Every row gives one point. The points of each table are mixes of a few directions, plus a little noise. Count the directions of each table, and those that both share. Where both have some left over, give the other angles between the two spaces (their principal angles), to ten degrees, smallest first.

First (6 x 2)
[[ 40 -19]
 [-58  27]
 [-22  10]
 [ 34 -16]
 [-38  18]
 [ 44 -21]]
Second (4 x 2)
[[ 54 -25]
 [ 10  -5]
 [ -5   2]
 [-60  28]]
Directions: first 1, second 1, shared 1

First (8 x 6)
[[ 15  -6 -20 -25  33  13]
 [-59 -37 -44  19 -60  18]
 [  7   2  12   5  26  15]
 [ 10 -17 -33   8 -13 -20]
 [-17  11  35  10   5  22]
 [ -4   7   0 -18 -10  -8]
 [ 32  32  54  29 -12 -49]
 [ 15   7  -2 -30  31   9]]
Second (7 x 6)
[[ 45  -8 -17 -49 -26 -58]
 [ 18 -24 -15 -34  -1  -1]
 [-25  28  11  37 -27 -19]
 [-20  -6  24  29 -18  14]
 [ -3  11  -6   3  11   1]
 [ 17 -19  38  10  31  35]
 [-31  18 -37   4  30  28]]
Directions: first 4, second 4, shared 3; angles 90

First (10 x 11)
[[ 11 -36  10 -27  19  -6 -36 -11 -31  38 -50]
 [ -4  35 -12  35 -22   8  44  -2  29 -34  43]
 [ 32   6 -14  47 -23  13  52 -60   2   9 -26]
 [  8   1  -3  10  -5   3  11 -14   0   3  -7]
 [-28 -14  15 -51  26 -14 -58  55  -9   0  14]
 [-10   7   1  -5   1  -2  -3  17   7 -12  19]
 [ -9 -13   8 -26  14  -7 -30  20 -10   8  -5]
 [ -9  17  -3   8  -7   2  12  12  15 -20  28]
 [ 18  10 -10  35 -18  10  40 -36   7  -1  -7]
 [ -8 -15   8 -27  15  -7 -32  19 -11  10  -8]]
Second (8 x 11)
[[ 38 -28 -12   1  47  13  37  -6   2 -10  -3]
 [ 19 -21  -8   2   7  -8  46 -32  -9   1 -18]
 [-19  23  -4  -2   3   9   1  36  27  -9  22]
 [ 13  38  16  -6  -9  23 -15  49  35  17  16]
 [-11  32  15  -2 -25   3 -28  30  13  -1  25]
 [-26 -15  10   5 -32 -29 -52 -37 -49  -5  -5]
 [-24 -10   3   4 -29 -26 -17 -34 -32  -5  -7]
 [  9 -17 -19  -1  36  14  28  -5  11  14 -32]]
Directions: first 2, second 5, shared 1; angles 40

First (10 x 18)
[[  6  18  -2  12  -8   9  24   3  15  -9 -11   3  28 -21  -6   2 -36  -6]
 [ -2  -1  32 -29   1  -1 -37 -13  -6  17  12  15 -43  17   2 -21  25 -19]
 [ 18 -18 -26  23   4  15  13  29 -27   6  -9  -7 -19  15 -29  51  45  30]
 [-31   2  -1  -3  16  16  -1  26  17  20  -8   0  20 -21  14  -4 -30   1]
 [ 31   0 -20  33  -6   2  29  -3  -8 -23 -27 -13  23  11 -25  37  -3  18]
 [-16 -12 -27   5  -1 -37   7 -17   3 -25  27 -19  25  -8  34 -23  -4   9]
 [-13  -6  -1 -14  -3 -17 -13  -7  -2   1  32   2 -16  -5  19 -25  16  -5]
 [  1  14  31 -13   4  19 -14  -3  11  15 -23  13  -4   5 -10  -5 -21 -19]
 [ 25   6   9  -4 -18   3   2  -2 -16   1  20  16 -38   0 -21   3  35  -8]
 [-19  -3   5  -6  14  -8 -13 -12  14  -2 -14 -10  24   8  21 -15 -27  -2]]
Second (10 x 18)
[[-14  24 -10  -9 -12 -26  -3   7 -29   4 -51 -22  43  -3 -57  17   1  23]
 [  9 -24  -6   2   9 -10  -5 -16  -3 -15  -4 -16  -5  18  18  -1  -5   7]
 [-10  28 -10  22 -11 -13  18 -14  20 -16  10   7  48  -4   5  -3  -3  -5]
 [-33  12 -11   1   6  -2  -1  22   2  16 -11  -4  31 -11  -7   7  -1  12]
 [ 12  11   3  25  -6  -1   5 -26  17 -16  21  17   6  27  13   5  29 -11]
 [ 32 -47  10 -16  12   9 -11 -10 -10  -8   8 -10 -60   9  26 -12 -15  -4]
 [ -2 -19   0  10  16  13  -7  -3  14   2  23   8 -19  19  35   1  16  -4]
 [-11  47   5  -8 -24  -4   9  17 -10  14 -21   9  29 -29 -55   5   0  -1]
 [ 13 -22   9  -4   9  15  -7  -1   3   3  16   6 -39   9  21  -4   6  -7]
 [  4 -10  11 -23   0  19   1  23  -3  16   8   5 -34 -35   2 -17 -29  -9]]
Directions: first 5, second 5, shared 3; angles 60, 80

First (9 x 32)
[[ 11 -49  17 -12  -8 -40 -13  -2   9  25  -5  19 -21   5  28 -15  17  -2
   11   1 -15  18   4 -26 -12  39 -12 -21  -9 -18  26  10]
 [ 12 -15   4  22 -43  29  18   3  12 -25  35  20 -47 -59  10 -26 -51  13
  -24  -4 -17   9 -27 -30  10  -2 -19 -20 -13  30 -22 -20]
 [ 10  45   4  -1  45  26   3  15 -22 -35 -11 -46  35  18 -40  21  -1 -18
  -15   0  41  -2  29  21   2 -13  26  44  17   2  -9  10]
 [ -3 -27   9 -10 -15 -43  -3 -16   7  40 -12  21 -16   7  27 -10  26  16
   22   9 -18  -6  -8  -1  -5  16  -8 -29  -1 -17  25  -1]
 [  2 -16  27  -9 -24 -55  -8 -42  14  -9  -8  -4   4   8   6   2  27  -1
   -4 -19   5  -3 -13 -26 -17  -2  16  -6 -11 -38  53  35]
 [-40  40 -37 -12  27  40  -2  41   6   9  18  -2  17  -6 -12  18   0   6
   26  -3  -8 -12 -25  46   1 -49  -9   0  18  12 -35  -7]
 [ 56  14  26  37  -9  38  44  -3 -36 -22  -8 -13 -41 -39 -12 -31 -54  19
  -41  38  24  -3  34  -2  35  32   1   9  11  48 -30 -50]
 [-32 -21 -27 -33  37  -9 -32  45  13  48   1  18  14  29  19  12  34 -12
   47  -3 -24  14  -2  19 -18   7 -21 -11   6 -15  -5  12]
 [-14  30 -21  20 -10  15  -6 -40  -4 -31 -10 -13  54  37 -28  28   1 -20
  -21 -19  12 -14   8  -2   4 -28  27  35 -18  -3  -5  12]]
Second (11 x 32)
[[ 22  -6  22   9 -13 -16   0 -30  -3 -31 -10 -14   8  10 -11   2  -2 -14
  -26 -10  17   5  15 -29  -4  14  18  18 -12 -11  23  16]
 [ 18 -17  50 -48  40 -36  -4  52  27 -23  -8 -17 -17  -4 -12  22  22 -24
   16 -12   9  16  -9  -5 -41   5 -12   9  32 -28  42  37]
 [ -2  19 -22   5  35  49 -21  30 -16 -40  29 -35  26  -3 -24   0 -22 -28
  -22 -21  28  30  21 -13   1  -3  16  36 -13   5 -27  22]
 [ 13  22  36 -21  20 -21  30  16  10   1 -38  -4  -9   8 -18  29  18   7
   18  23   3 -31  -7  41 -10 -16  -8   4  46   2  18 -14]
 [-22 -31  -2 -11 -34 -38 -10 -23  43  12 -17  44  11  33  12  31  24 -15
   20 -17 -44 -14 -32 -11 -23 -12 -18 -12 -10 -16  26  10]
 [ -5  15 -42  46 -21  48 -12 -40 -32 -17  22 -12  29   3  -4 -22 -31  -3
  -39  -9  16  11  26 -23  31   5  27  19 -43  18 -37  -7]
 [-43 -19 -30 -31  17   6 -22  57  30  39  24  33 -10  -7  24   8  14   0
   48  -9 -41  10 -37  19 -18 -17 -36 -29   8  -3 -16   3]
 [ 11  -6  -1   2  14  12  -2  22 -28  22  30 -16 -36 -45  22 -49 -13  26
   -1  14  17  23  12  -3  16  25   1 -23  -1   4 -13  -6]
 [ 46  21  56  -1  10 -27  35 -17 -14 -24 -39 -30 -12  -1 -24   7   5   7
  -18  23  34 -20  21  11   1   9  17  17  31  -2  32  -6]
 [-15  19 -49  54 -48  34  16 -60 -37  44   5  22   1  -8  22 -37 -22  45
  -11  29 -11 -25   9  17  53   0  10 -26 -27  35 -46 -56]
 [-23 -17 -17  -3 -19  -9 -10  -7  21  17   1  29   6  13  14  10   9  -3
   16  -9 -30  -4 -20  -3  -7  -9 -14 -14 -11  -3   0   0]]
Directions: first 6, second 5, shared 4; angles 50

First (11 x 32)
[[  2 -27  -9   2   2  11  -3   7 -15 -18  -6 -21  15   4  -6   2  -1  -2
  -15  20  -4 -12  -8  -6 -15   4 -19  -8  -8   6 -16  -7]
 [  1 -17 -16 -10  29  -2 -15   2   7   5 -11 -22  19  16   7   8   7 -12
  -21  -9  19 -19   1   3  14 -11  12  -5   5  -2  -8  -4]
 [  1 -25  -6  -6  18   3 -10   6  -6   2 -13 -26  13   8  -5   8   1  -6
  -15  -3   1 -36  -4   0   8  12  -5   2  -4  -6 -18  15]
 [  7  11  27   2   0  11  -7   2  -8  20 -21   7 -28 -16 -12   5 -19   2
   -2 -15 -29  -5   4   6   8  39   1   6  -4 -23 -31  32]
 [ -2  -8   6  -5  10  -4  -3   4  -2  14  -8 -10  -3  -1  -6   5  -2   1
    2 -14  -5 -37  -2   1  16  21   0  12  -3 -12  -8  31]
 [  5  -5   0   4  -1  13  -5   1  -8 -11  -8  -4   1   0  -2   1  -6  -4
  -14  13  -7  18   0  -1 -15   0  -7 -11  -3   3 -16 -15]
 [  2  47   8   1  -6  -6   2 -13  24  14   8  38 -20  -5  15  -6  -1  -1
   11 -17   9  60  15   9   5 -26  31  -5  14   0  21 -23]
 [ -7   5  -7  12 -38  -5  25  -3  -6 -30  32  18   5  -6   1 -16   7  14
   24  32   2  28  -7 -12 -29 -22 -21  -2  -4  25  35 -28]
 [-10   8  -6   3 -21 -16  20  -4   6 -10  28  14   5  -2   4 -11  12  10
   27   8  11   2  -4  -7  -4 -17  -5   8   1  15  39  -7]
 [  7   7   1   0   8  10 -11  -2   3   1 -12   3  -4   2   5   3  -6  -8
  -17  -1  -1  30   6   5  -5  -7  10 -13   4  -2 -16 -18]
 [ -7   4   3  -4  -1 -15   8   0   5  12  10   3  -2  -2  -2  -1   6   6
   19 -14   4 -29  -1   0  17   7   3  16   1  -4  18  25]]
Second (10 x 32)
[[  6  -1   1  13 -22  19   4   1 -16 -28   1   7  -2  -7  -4  -6  -9   3
   -9  33 -15  43  -2  -6 -37  -4 -20 -18  -7  13 -12 -32]
 [  6  21   9  -6  18   2 -14  -5  14  23 -15   9 -14   0   7   7  -6  -9
  -10 -25   2  18  11  11  17   0  26  -3  10 -15 -12   2]
 [  7   8   1   2   3  12  -8  -2   1  -4 -10   5  -4   0   4   1  -6  -7
  -16   4  -2  35   5   4  -9  -8   6 -14   3   0 -15 -22]
 [  7   6  -9 -10  32   2 -20  -4  17  13 -16  -6   6  13  14   9   2 -17
  -25 -19  18  17  10  10  15 -19  29 -11  12  -7 -12 -17]
 [  0  13   6  -6  12  -6  -6  -3  11  22  -7   5  -9   0   3   4  -1  -4
    2 -24   3  -7   6   7  20   5  18   7   6 -12  -1  16]
 [ -4   4  16  10 -32  -1  19   3 -15  -7  14  13 -16 -17 -14  -9  -6  18
   27  12 -23 -10  -7  -7 -12  24 -24  12 -11   1   9  22]
 [-10 -38 -27  -1  -1 -10   9   6  -8 -25  17 -28  35  15  -1  -3  18   3
    3  23  19 -41 -14 -12  -7 -15 -23   3  -7  20  21  -6]
 [ -9   1   8  -3  -5 -18  11   2   2  17  10   2  -7  -6  -7  -1   4  11
   27 -17  -3 -47  -4  -1  22  20  -2  25  -2  -9  18  42]
 [ -3 -12  -1   9 -23   4  13   4 -16 -22  12  -1   4  -5  -8  -7   0  10
    9  26 -10  -1  -9 -10 -22   4 -26   0 -10  12   5  -5]
 [  0  -1  -6  -7  17  -4  -8  -1   9   9  -5  -6   6   8   6   5   4  -7
   -8 -12  11  -7   3   4  13  -7  14   0   6  -3   0   0]]
Directions: first 4, second 3, shared 3

First (9 x 32)
[[ -4 -11  20 -14 -10   0 -16   4   2   8 -21  10   5   6 -20 -12  11  -3
  -14  -5  29 -22 -18  -2 -12  -7 -11  16 -16   7   6  12]
 [  3  14  15   8  -7  -6  -8  -2  10  15  10   0   7   2  13   1   3   4
    0  -9   7  -9  15   2  -7   7 -13  17  -9   3   5   0]
 [  1 -14  17  -2   0  -4 -16   7  12  17  -8   3  -5   5 -15  -7   6  -3
   -2 -15  28  -5 -15  -4 -17   8 -15  13  -3   7  -2  -4]
 [-27   7 -13 -25  -9  12  23 -11 -20 -19 -14  12  24   3 -19  -8 -15   1
  -13  11 -24 -21   4   5  10 -12  22   5   1 -30 -12  24]
 [ 36  -4  19  21  11  -7 -24 -13  18   4  27 -27 -20 -24  56  25  28  -1
    7   3 -12  38   7   5   2  18 -13 -32   6  39  19 -30]
 [  1   1 -12  10   5  13  16  -6  -3   4  -4  -2  -4   6  -9  -7 -29  -6
    4  -9  -7   7  -6  -2   0   9  11  -7  17 -12 -29  -8]
 [-17  -5  -9 -20   4 -18  -1   2   5 -12  24  -4   3 -16  13  20  24  12
   11   7 -25  13  18  -1   2   1   3  -2   5  -7  23   1]
 [ 10  14 -32  26   8  -3  16  15  -7  -6  11   0 -15   9   3   4 -17   4
   21   8  -5  14  12  -5  16 -11   9  -8   7  -2  -1  -6]
 [ -1   0  -6  -2  -7  13   6   2 -15  -8 -25  10   4   9 -21 -14 -12  -5
  -11   7   9 -16 -15   1   6 -15   9   0  -6  -3  -9  13]]
Second (8 x 32)
[[  0   1   1   0   0   0   0  -1   0   0   0   1   0   0   0   0   0   0
    0   0   1   0   0   1   1   0  -1   0   0   1   0   0]
 [-43  45  13 -16  -3  25  26 -34 -12 -10  14  41 -20  -1 -35  15  46 -17
   16  -5  36   7   7  42  60  -4 -44   7  40  34 -17 -45]
 [ 22 -23  -6   8   2 -12 -12  17   6   6  -7 -21  11   0  18  -8 -23   9
   -8   2 -18  -3  -3 -21 -29   2  21  -4 -20 -17   8  23]
 [ -1   1   1  -1   0   1   1   0  -1   0   1   2  -1   0  -1   0   0  -1
    0   0   1   0   0   2   2   0  -2   1   1   1  -1  -1]
 [-15  15   3  -5  -1   9   8 -11  -4  -4   5  14  -7  -1 -11   6  15  -6
    5  -2  12   3   2  14  20  -1 -15   3  13  12  -6 -15]
 [ 14 -15  -4   5   1  -8  -9  11   4   3  -5 -13   6   1  12  -5 -15   6
   -5   2 -12  -3  -2 -14 -20   2  14  -2 -13 -10   5  14]
 [ 23 -24  -6   8   1 -13 -13  18   6   6  -8 -21  11   0  19  -8 -25  10
   -8   3 -20  -4  -3 -22 -32   2  23  -4 -21 -17   9  24]
 [  1  -1   0   0   0   0  -1   1   0   0   0   0   1   0   1   0  -1   1
   -1   0  -1  -1   0  -1  -1   0   1   0  -1  -1   1   1]]
Directions: first 6, second 1, shared 0; angles 90

First (9 x 32)
[[ 19 -12   5   2 -12 -15  -5   7  25   5   9   7 -10   1   8  19   9  16
   23  -4   1 -20   6   3   6  -4  -4  15  -2   8  -2  -2]
 [  7   5   9  23 -14  -3   5   2  -3   4  -2  25 -14  -3  24   9 -11  17
   -2  -3   6  -5   6   7  22   9 -10  25 -16 -10   5   8]
 [-31  25  -5  26  12  13  31 -30 -55   0 -21  20   9  -7  11 -28 -16 -16
  -60   6   5  41 -16 -15  22  11  -3 -19   8 -29  19  13]
 [ 21  -6  10  27 -20 -20  10  -3  11   9   2  35 -20  -3  30  22   1  26
    7  -6   7 -14   4   0  31   3 -12  29  -6  -6   8   9]
 [ 10 -11  -2  -7  -1 -11   0  -1  16   1   8  -4   0   2  -5   9  13   1
   12   0  -1  -9  -3  -6  -3  -8   2  -5  11   9  -1  -4]
 [-14   2  -9 -25  18  15 -10   3  -5  -8   0 -31  17   3 -26 -15   2 -22
   -1   5  -7   9  -2   0 -28  -5  11 -24   7   7  -8  -8]
 [  1  -7  -2 -28   5  10 -24  21  18  -7   7 -32   7   6 -23  -1   3  -8
   26   1  -7 -10   8  12 -32  -4   9  -3  -7  16 -16 -11]
 [  2  -2   3 -17  -2  13 -25  25  15  -6   5 -22   1   4 -14   1  -7  -1
   25   0  -5 -12  12  18 -24   3   5  11 -18  10 -15  -7]
 [-14   5 -10   2  13  -1  19 -23 -21   0  -6   1  11  -1  -5 -13   7 -15
  -30   4   1  20 -15 -19   4  -5   3 -27  23  -7  10   2]]
Second (8 x 32)
[[ -6   0  -9 -16  -1  15  -9   5 -10  -1  -1 -13   4 -11 -14  -2 -21   8
   -3  12  -5   0  14   2 -11  -1  -1   4  -7  -2  -8  -3]
 [ 17  17  19 -12 -15  -1   5  33 -13 -25  -3  18 -21  11   9   7 -36  -2
   28   5 -12  11  22  40 -10   9   1   9  -5  -2   1   5]
 [-14 -17 -15  19  17  -6  -1 -35  17  26   4 -12  19  -6  -3  -7  46  -3
  -28 -10  14 -10 -28 -40  15  -7   0 -10   8   3   2  -4]
 [-17 -11 -21 -10   8  17 -14 -16  -3  14   1 -27  18 -20 -23  -8  -2  11
  -21  10   2  -7   2 -23  -6  -7  -1  -1  -5  -1  -9  -7]
 [ -8  -6  -9   0   6   5  -5 -11   2   9   1 -10   9  -8  -8  -4   7   4
  -11   2   3  -4  -4 -13   1  -4  -1  -2  -1   0  -3  -2]
 [ 32  24  37   1 -21 -17  18  43  -7 -35  -4  43 -36  30  31  15 -28 -13
   44  -7 -12  16  15  57  -1  14   2   7   2  -1  10  11]
 [-13 -10 -15   3   9   5  -7 -19   5  15   2 -16  15 -10 -10  -6  16   4
  -19   1   6  -7  -9 -25   2  -6  -1  -4   1   1  -4  -4]
 [  8   3  12  15   0 -15  10   0   9  -2   0  17  -8  14  16   4  18  -9
    7 -12   3   2 -12   4  11   3   1  -3   7   2   8   4]]
Directions: first 3, second 2, shared 0; angles 40, 60

First (8 x 32)
[[-53  11 -11 -19 -29   2  24  21   4 -10  40  -3   2 -19  -4   3 -19  -4
  -16 -18  13  12 -11 -17 -18  -4 -27   5  20  32   9 -38]
 [  5 -12  20 -22   3   1   2  19  -3   2  23   8  -3   7 -15   7  -9   5
  -23 -20  -4 -13  10   4 -32  21   2 -14   4   1  -6   1]
 [-25   5  -5 -12 -16   1  10  11   0  -4  19   1   3  -8  -6   2 -13  -1
  -11  -8   7   0  -6  -6  -9   2 -15   0  12  15  -2 -19]
 [ 20  -5   5  18  20  -1  -1 -10   6   3 -14 -11  -9   5  19   0  26  -2
   20   2  -7  18   9   0   6 -12  20   6 -19 -10  23  21]
 [  9   7 -14  20   2  -1 -10 -20   0   1 -28  -3   4  -1   9  -6   8  -2
   20  22   0   2  -6   2  31 -13   3   8  -6  -9  -3   7]
 [ 54 -16  20   3  26  -1 -26 -11  -9  11 -28  12   1  22 -11   0   5   8
   -2  10 -14 -28  13  21   3  20  23 -15 -13 -32 -24  34]
 [ -2  11 -20  30   3  -1   1 -21   8  -2 -25 -15  -2  -8  25  -6  22  -7
   32  19   2  26  -6  -7  33 -29   5  19 -12  -1  21   4]
 [ -8  -1   4 -18 -10   1  -1  11  -6  -1  14  10   5   0 -18   2 -20   3
  -20  -6   2 -18  -2   2 -13  15 -11  -9  12   4 -19 -10]]
Second (11 x 32)
[[  2   5   1   2  12   3   5   1  -3  -1   0  -6  10  -5 -12   4  -2   1
    9   5  -6   5  -2  -1  -7   0   2  -1   3  -3  11  -3]
 [  9 -12   0  -5 -20 -18   8 -12  -7 -10  11 -12   5   7   6  -4   2  -2
    9  -7  -3  -7 -14 -13  -3  -4   4   2 -39  16   6  -6]
 [-19  12 -31 -17 -20  17   2  11  23  25 -43  22 -31  -4  23  17  30  10
  -16   4  -3   2  12  10  27  19  28  15  55 -11 -19  24]
 [ 10   2  19  16  35  12 -15  -2  -8 -10  13  -6  10   0 -30  -5 -30  -8
    5   7   6   5   2  12 -18  -6 -26 -17   1  -8  11 -13]
 [  5 -19  12   2 -14  13 -34  -5   6 -13   0  10 -27  13   5 -18 -11 -11
  -22  -5  19  -5   5  13   7   3 -18  -7   4  -4 -20  -5]
 [ -2  18  -8   3  22  -7  18   0  -3  14   2  -3  18  -2  -9  14 -10   4
   14   6  -5  -3  -2   1  -9  -4  -3  -5  -5   4  13   3]
 [-11  23  11  18  47   4   5  15  -4  16  15   7  22  -9 -15   5 -22   3
    1   7   5   2  12  10 -12 -11 -23 -12  18  -9   4   1]
 [-13   8  14  13  18  -2  -4  15  -1   9  18  14   8  -3   7  -8 -10   1
  -14  -3  12  -4  12   4  -1 -11 -19  -4   7  -3 -13   3]
 [ 14 -11   8   1  -8 -23  12 -14 -15 -14  23 -19  20   4  -3  -6  -5  -3
   17  -6  -5  -6 -17 -18 -13  -9  -1  -2 -52  17  15 -13]
 [-12 -16 -13 -21 -48  17  -7  14  15  -6 -36   8 -32 -14  26  -4  60   9
  -17  -5 -15  17   6 -11  30  21  48  31  47 -15 -20  13]
 [ 16 -11 -12 -11 -24 -14   8 -22  -3  -8  -3 -15  -3  13   2   3  -1  -4
   14  -3  -4  -9 -18  -7  -3   3   8   0 -39  17  11  -5]]
Directions: first 3, second 5, shared 0; angles 60, 70, 80
